Rows are points. Any point is a mix of the corners, with weights that add up to 1. It lies inside the corners' shape when no weight is negative. Say inside or outside, and name the corners with a negative weight.

Corners:
(1): -30  74
(2): 34  6
(3): 13  -9
Points:
-10  58 => outside (3)
-29  62 => outside (2)
-8  33 => inside
22  11 => inside
-21  75 => outside (3)
-5  18 => outside (2)

Corners:
(1): -41  -18  -41  25
(2): 14  -8  60  28
(3): 66  23  -95  -59
(4): -55  -46  26  -15
(5): 0  35  -15  -30
Points:
-18  -7  35  19 => outside (3)
28  -4  25  18 => outside (4, 5)
-8  9  -31  -12 => inside
-57  -25  10  14 => outside (3)
-28  6  10  -12 => outside (3)
-27  -13  -18  14 => inside

Corners:
(1): -41  24  -22  -33  -13  -20  24  -58  3
(2): 50  -53  9  34  51  -25  -63  -16  -5
(3): -42  -37  -87  -23  31  -43  36  -9  -1
(4): -12  35  38  -11  -89  -44  -69  -9  21
(5): 11  24  -57  19  12  57  30  42  26
(6): 22  -19  -1  46  15  80  33  40  -11
(7): -8  46  -54  -2  -9  39  12  -13  -52
(8): 13  52  18  -95  18  -13  6  25  29
(9): 39  38  15  6  34  -15  51  17  -29
(10): -39  -17  33  44  4  0  -71  10  41
Points:
9  17  -27  25  -10  38  21  -7  -13 => outside (3, 8, 10)
-16  -6  -18  -18  2  -12  -9  2  21 => outside (7, 9)
-1  -2  -36  8  3  -5  8  -7  -11 => outside (8, 10)
-42  0  -19  -24  -18  -16  6  -13  34 => outside (2, 7, 9)
-15  4  -33  13  0  -38  -4  -32  -16 => outside (6, 8)
48  -7  -38  29  32  17  25  21  -27 => outside (1, 8, 10)

Corners:
(1): 31  4  16  -18  -11  41  -15  -12  -7  27  1  14
(2): -8  4  -12  -24  -9  29  48  -7  -28  -95  -25  -40
(3): -15  30  -9  -15  -4  29  -21  6  -8  16  -24  -16
(4): 1  -20  13  2  -3  28  -29  6  -21  20  -7  -58
(5): 8  15  6  -7  -17  6  -15  14  -13  -3  12  4
(6): -7  -17  21  -14  29  -33  -13  0  11  -16  -2  11
(7): 10  -14  4  -22  26  33  -12  15  -6  7  -12  13
(8): 69  18  -2  -18  -13  -3  -41  14  -3  17  -15  -8
(9): 27  20  -4  -4  0  1  -8  10  24  21  3  4
(10): -8  -94  -7  -14  -12  19  -3  13  -35  14  -2  11
(11): 8  -10  -11  -17  -8  37  -36  1  5  0  14  -3
(12): -15  5  -12  -9  52  23  7  -30  -18  -9  4  7
(13): -5  12  -2  57  -15  4  -31  3  9  -3  -11  14
Points:
-12  -5  -1  -1  -9  17  -11  1  -15  -9  -4  -7 => outside (7, 8, 9)
13  12  1  -13  3  18  -15  0  -2  -1  -7  -4 => outside (10)
5  -17  -8  -23  18  16  -27  6  -6  15  4  -5 => outside (1, 2, 13)
1  -21  4  -8  5  7  -16  4  -5  -1  -2  -1 => inside
-19  19  -6  6  16  17  6  -5  -3  -35  -9  -18 => outside (1, 8, 10)
7  3  2  -10  -2  12  -9  7  -8  -8  -1  -1 => inside
-1  -28  11  2  -10  18  -8  9  -3  -9  2  -2 => outside (3, 8, 12)
2  9  1  -8  -5  16  -17  7  -8  3  -5  -4 => inside
9  -17  1  -12  -4  26  -15  2  -10  5  -1  -1 => inside

Corners:
(1): -22  2  -36  -47  52  -5  60  46  2  2  35  -20  5  42  13  47  53  -53  -30  -25
(2): -9  -4  -8  28  22  8  57  -25  -4  -25  -29  -5  18  -43  10  -49  -13  -11  -13  -17
(3): 2  18  32  -39  38  -18  8  21  49  9  -13  4  10  39  8  -8  -9  35  -16  7
(4): -1  50  41  16  -30  -45  -19  40  30  -82  9  -11  0  -41  -49  39  -14  -4  6  5
(5): -5  -8  -16  -7  -13  24  35  -42  2  34  21  13  -38  -45  24  -12  -61  16  10  -17
(6): -29  -1  -15  18  -83  20  30  -49  8  -13  16  32  -6  -30  -16  -79  -59  -34  -2  -50
(7): 35  -17  -47  -10  -32  21  17  -56  -65  72  68  -58  40  -35  -33  5  -28  20  -26  78
(8): 10  2  14  25  -2  3  72  -40  34  -22  -33  7  -45  7  -32  16  16  4  24  -38
(9): -31  39  -62  -32  -28  -36  -43  -20  -31  -4  21  26  2  -20  -29  17  -10  48  9  17
(10): 20  23  -37  -24  32  -11  -95  2  -38  -27  -38  -36  -4  23  22  44  8  -47  32  49
(11): -6  45  -20  -63  -2  -11  19  17  -3  -25  -18  -2  14  8  -27  -39  7  -27  15  -44
(12): -49  54  45  -28  -30  11  -48  -7  35  -30  -13  -6  1  13  20  -23  -18  23  3  38
(13): -5  -19  -46  -46  47  35  61  -1  -16  70  -10  12  -25  -10  -30  8  0  1  -48  32
(14): 37  -4  24  -6  1  -1  17  37  -35  -22  -68  -31  -38  47  26  58  25  -8  -29  -16
(15): -17  41  -33  52  -39  31  4  22  22  36  -32  -46  25  -5  -51  19  -38  -57  22  -25
(16): 21  -25  -2  8  -22  -17  20  -15  -16  26  27  -72  -3  -37  -53  6  -5  33  -51  22
(17): 1  -47  -16  -16  -3  -38  49  -36  -8  67  -1  5  -49  -24  -9  22  38  -34  -52  14
(18): -14  -41  -17  -2  -22  -34  -13  30  39  -70  -25  -11  -8  -9  2  26  3  13  49  37
(19): -23  50  20  -71  45  -65  -52  28  -35  -26  -25  -8  -14  71  -17  39  4  -11  43  38
(20): -19  -31  69  23  7  -32  -74  2  -21  -16  -38  -22  3  -20  8  12  3  28  17  50
(21): -2  42  61  95  -23  -53  -22  25  35  38  7  16  -55  32  17  -20  8  10  30  7
Points:
-3  8  15  -6  3  -33  17  15  -8  4  1  5  -25  2  -6  2  4  4  -22  -10 => outside (7, 8, 10, 12, 15, 18)
-11  14  6  -13  13  -6  17  19  11  -11  -9  -11  -11  6  -4  18  2  6  -3  -2 => outside (6, 7, 10, 17)
-5  3  -17  -9  -11  5  23  -12  7  10  -3  -11  -7  -4  -7  -6  -6  0  -8  1 => outside (4, 19, 20)
6  12  4  -7  10  3  35  16  -14  22  3  -17  -1  0  -18  -6  -15  -15  -23  -11 => outside (8, 9, 10, 12, 17, 18)
-8  14  -3  -17  -4  -12  -4  3  1  1  0  -9  -8  3  -13  14  -4  3  0  14 => outside (2)
